Rows are points. Any point is a mix of the corners, with weights that add up to 1. It lies inside the corners' shape when no weight is negative. Say inside or outside, and name the corners with a negative weight.
(in the rows, 128 means zero)

Corners:
(1): [182 109]
(2): [ 81 119]
(3): [115 139]
Points:
[183 116] -> outside (2)
[172 124] -> outside (2)
[122 135] -> inside
[166 104] -> outside (3)

Corners:
(1): [154 137 180 154 130 156 132 141]
(2): [ 99 107 155 120 136 146 156 149]
(3): [144 166 154  95 117 146 156 174]
(4): [110 133 141 193 126  51 149 109]
(5): [132 137 185 154 106  35 143  83]
(6): [158 116 133 109 149 125 157 144]
(7): [133 140 140 126 120 186 156 121]
(8): [141 113 131 146  96   7  95 123]
(9): [134 147 137 116 162 140 100 130]
Points:
[135 127 142 126 130 127 140 143] -> outside (5)
[122 146 146 108 130 120 117 128] -> outside (1, 4, 6)
[131 119 125 120 134 106 138 141] -> outside (1, 5)
[120 126 154 141 123 100 137 128] -> outside (6)
[137 143 151 118 123 125 145 151] -> inside
[135 142 148 119 141 132 152 137] -> outside (1, 8)
[146 137 146 108 136 162 141 163] -> outside (4, 5)
[148 128 156 129 114 111 134 137] -> outside (4, 9)

Corners:
(1): [171 115 110 129 134 151  90 175  92  87 133 121 142  87]
(2): [127  77 159  88 152 124 187  99  83 116 134 133 110 116]
(3): [130  68 148 147 141 108 178 121 128 125 186 191  77  86]
(4): [ 81  44 174 155 121 148 135 117 125 176 104 174 158 163]
(5): [110  97 120 123 162  99 143 101 117  75 160 142  81 108]
(6): [153  81  96 147 147 188 111 133 137 166 164  52 187 179]
(7): [121 160 106 141 196 105 161 128  93 108 122 158  99  60]
(8): [147 110 156 144 168 107 156 160 107  91 119 135 105 144]
(9): [130 142 116 114  72 188 135 159 133 121  97 100 174 136]
(10): [115  79 153 141  95 104 170 110 108 105 148 129 170 111]
(11): [153 115 150 108 180  95 135 109 131 104 123 175 106  98]
(12): [165 120  65 115 119 142 101 173  83 169 101  73 177 164]
(13): [103 146 199 138 149  94 127 129  94 103 170 178 111  95]
(14): [126  84 152 107  95 176 111 160 161 162  70  42 165 145]
(15): [182 104 100 182 100 199 124 127 123 139 116  64 148 181]
Points:
[149  97 109 142 140 164 120 148 128 141 119  97 147 151] -> outside (2, 10, 13)
[146  96 109 137 131 160 132 148 119 137 117  99 142 146] -> outside (10, 11, 13)
[137 101 140 126 146 128 144 137 109 111 126 125 123 124] -> inside
[135 105 132 128 130 144 133 143 121 130 119 104 145 133] -> inside
